Each row is a point. Each copy is the shape, with its points in the same order, stretched, turned, moved and blurred by noise. Say if it was mirrored as well.

Shape (8 x 2)
[[ 62  -7]
 [-23  -7]
 [  2 -13]
 [  1   3]
 [-46  48]
 [ 30  16]
 [ -2 -14]
 [-46  71]]
Copy 1 (8 x 2)
[[-57 -39]
 [ 30   5]
 [  5 -18]
 [ -3  -1]
 [ 12  57]
 [-43  -7]
 [ 15  -7]
 [-10  72]]
Copy 1 is: mirrored
Copy 2 (8 x 2)
[[-66 -27]
 [ 22  29]
 [  3   7]
 [ -5  22]
 [ 16  80]
 [-47   7]
 [  8  12]
 [ -5  95]]
Copy 2 is: mirrored
Copy 3 (8 x 2)
[[ 73 -53]
 [  4  10]
 [ 31  -2]
 [ 18 -16]
 [-58 -25]
 [ 28 -50]
 [ 29   1]
 [-77 -45]]
Copy 3 is: mirrored

Shape (8 x 4)
[[ 25  23 -51   4]
 [-64 -59  17   8]
 [ -1 -24 -15  15]
 [ 22  12  26  26]
 [-37  22 -42 -10]
 [ -1 -53  34  -8]
 [-60 -29 -40 -16]
 [ 22  24  34   1]]
Copy 1 (8 x 4)
[[ 46 -32   5 -17]
 [-91 -59   1  38]
 [ -9 -37  13   1]
 [  3  44  45 -24]
 [-17 -37 -15  64]
 [-33   3 -11 -44]
 [-35 -91 -42  60]
 [  3  77  33 -24]]
Copy 1 is: only turned
Copy 2 (8 x 4)
[[ 31  15  40 -12]
 [ 14  27 -35 -84]
 [ 30  11  -3 -37]
 [ -1   9 -15  21]
 [ -3  44  43 -51]
 [ 21 -29 -51 -38]
 [ 14  34  14 -95]
 [-16  -6 -15  20]]
Copy 2 is: only turned

Shape (11 x 6)
[[ 38 -27  40  19 -18  36]
 [ 13 -39  44   7 -43   2]
 [-47 -16 -20 -53  32 -11]
 [ -4  -4 -43 -21  39 -24]
 [-33  16 -43 -50  12  14]
 [ 25  12 -21  -5 -16 -10]
 [-40 -33  17 -61 -21 -11]
 [  4 -39  20  31 -55  24]
 [-22 -16  14 -53 -33   8]
 [-15  18  19  -9  -9   0]
 [ 46 -37  13   0 -16  14]]
Copy 1 (11 x 6)
[[ 32  15   5  -7  30 -27]
 [ 58 -38  16  19  24   7]
 [-43 -20  38 -12 -40  51]
 [-65   8 -18  -2 -26  38]
 [-63  19  38  24 -33  42]
 [-21  17 -13  37  -4  22]
 [ 18 -48  56  21 -33  34]
 [ 38 -35  18  28  64  19]
 [ 14 -26  60  37 -20  25]
 [ 23   5  28   6 -11  40]
 [  4   5  -9  10  14 -25]]
Copy 1 is: mirrored
Copy 2 (11 x 6)
[[ 15  26  39  32 -56 -54]
 [ 27  32  -9  47 -48 -20]
 [-26 -43 -92  10  47  -4]
 [  0 -12 -48 -19  67   0]
 [ -1 -60 -35   9  56   9]
 [ 53  -2  10   2  29  -3]
 [  7 -31 -95  57  -2  -3]
 [  5  52  34  54 -52   1]
 [ 29 -33 -51  60  -6  -5]
 [ 25 -31 -16 -16  -5  -3]
 [ 27  34  14  43 -19 -46]]
Copy 2 is: only turned
Copy 3 (11 x 6)
[[-45  37  -4  32 -35   6]
 [-23  29 -11  20 -43  40]
 [  3 -31 -46 -61  14 -23]
 [  4 -14 -25 -14  45 -44]
 [-21 -42 -14 -46  35 -18]
 [-12 -15  10  24  17   3]
 [ -6 -29 -36 -41 -34  28]
 [-36  38  -9  16 -16  44]
 [-25 -30 -14 -28 -34  37]
 [-10   0  15 -21 -14   5]
 [-37  15 -15  44 -21   4]]
Copy 3 is: only turned
Copy 4 (11 x 6)
[[-54  -6  11  -7 -41 -21]
 [-31 -28  39 -26 -58  10]
 [ 52 -55  12  46 -35  -7]
 [ 34 -10   8  57  31  -3]
 [ 56   0 -13  50 -30  -6]
 [ 12  32  19  18   9   7]
 [ 32 -52  48  14 -90  17]
 [-33 -22  -6 -28 -49  21]
 [ 24 -21  34   9 -84  13]
 [ 21 -10  13 -15 -37 -23]
 [-42   4  26  22 -21   5]]
Copy 4 is: mirrored
